Rows are points. The last column is the point's height on a tilted bowl or saddle (a function of degree 2), plus a little noise. Along how many of its main directions does it bend up, bend down or stay straight?

Points (9 x 3):
[[-25 -46  30]
 [ 38  27  24]
 [  2 -26  20]
 [ 29  18  20]
 [  7 -65  42]
 [-12  24  19]
 [ -8 -23  19]
 [ 74   4  51]
 [ 81 -28  72]]
Directions: 2 up, 0 down, 0 straight

Points (18 x 4):
[[-44  21 -37 -36]
 [-24 -18  14 -20]
 [-10 -77  33 -66]
 [ 20 -30 -29  -2]
 [-40   7  39 -10]
 [ 45 -16   0 -14]
 [-12 -39 -73  69]
 [ 47   6  48  31]
 [-15  93   3 -64]
 [ 83  17 -16 -11]
 [  1  36  -7 -33]
 [ 26  26  62  60]
 [ 23  -3 -26 -17]
 [ 44 -49  41 -41]
 [ 55   0  23   5]
 [-47  34 -10 -45]
 [ 41 -10  46   8]
 [-47 -19 -33  10]]
Directions: 1 up, 1 down, 1 straight

Points, 22 rows:
[[-18 -44 -31 -13 -32]
 [ 43  45 -29   2 -41]
 [  0  23  43 -38 -39]
 [-13  24  12  -7 -16]
 [ 31 -26  -8  52 -37]
 [ 43 -14   2  -2 -15]
 [  9  23 -43  -1 -33]
 [-43 -20  38  -4 -35]
 [  4 -61 -15  21 -20]
 [-27  20   2  35 -36]
 [-53 -17 -15  26 -41]
 [  1   5   5  12 -16]
 [-44  27 -65 -27 -56]
 [-11 -57 -27   2 -28]
 [ -1 -22  18 -24 -18]
 [-28  15 -28  27 -36]
 [-19  43 -12  38 -44]
 [ 36 -22  25  23 -21]
 [ 59 -74  28  67 -38]
 [-33 -24  -5  22 -27]
 [ 19  53  -7  41 -55]
 [-51  29   5 -95 -76]]
Directions: 0 up, 3 down, 1 straight

Points, 39 rows:
[[ 17  -3 -28  -6  -2  12 -11]
 [-45  25 -73 -15  -7 -11 -45]
 [ 22 -64   4  24 -18  10 -32]
 [ 28 -58   5 -20 -30 -22 -48]
 [-18 -40   1 -29 -15 -21 -24]
 [-31   4   2  34 -45 -32 -40]
 [  1 -37  18   3   5 -42 -25]
 [  8  14 -31 -21 -52  -3 -40]
 [-25  44   9 -25  14  65 -32]
 [-25 -28  -3 -35  30   0 -11]
 [-59  -8 -10  40  32 -30 -23]
 [ -1 -47 -28  26  -1  47 -19]
 [ 23 -25  25 -68  -4   0 -45]
 [-11  38 -18 -14 -44 -20 -42]
 [ 37  -7 -26  24 -23   3 -25]
 [-14 -31 -12 -10 -57 -17 -44]
 [-16  -8 -66  95 -42 -10 -77]
 [ -8  33  37 -30  22  34 -26]
 [ -1 -67 -33 -38  28  29 -32]
 [-19   2 -11 -37  91  -3 -42]
 [-82 -12 -19 -16  -2  47 -32]
 [ 56 -14  -4  -8  90   8 -63]
 [ 39   4  20 -41 -10 -37 -50]
 [-16  -3  10 -29 -79  22 -61]
 [-18 -25 -22  26  74  -3 -22]
 [ 35 -43 -44  29  33  -9 -34]
 [-20 -52 -13 -34   0 -29 -29]
 [-39 -18   8 -28 -12  49 -19]
 [ 35 -37  26  30  -4  -3 -28]
 [-31  44  16   1 -25 -49 -51]
 [-11 -44 -19  -4 -27  -8 -23]
 [-34 -50  61  18 -12  15 -29]
 [-25  -1 -37  51  14 -50 -38]
 [-25  -1 -46 -11   8 -13 -17]
 [-30  21 -32  30 -39 -14 -36]
 [ 25  23 -19 -52  -7  -6 -36]
 [-19  43  55  31 -39  31 -50]
 [ 27  36  26 -25  30  12 -31]
 [ 21  -5  36 -11  -4  11 -19]]
Directions: 0 up, 6 down, 0 straight
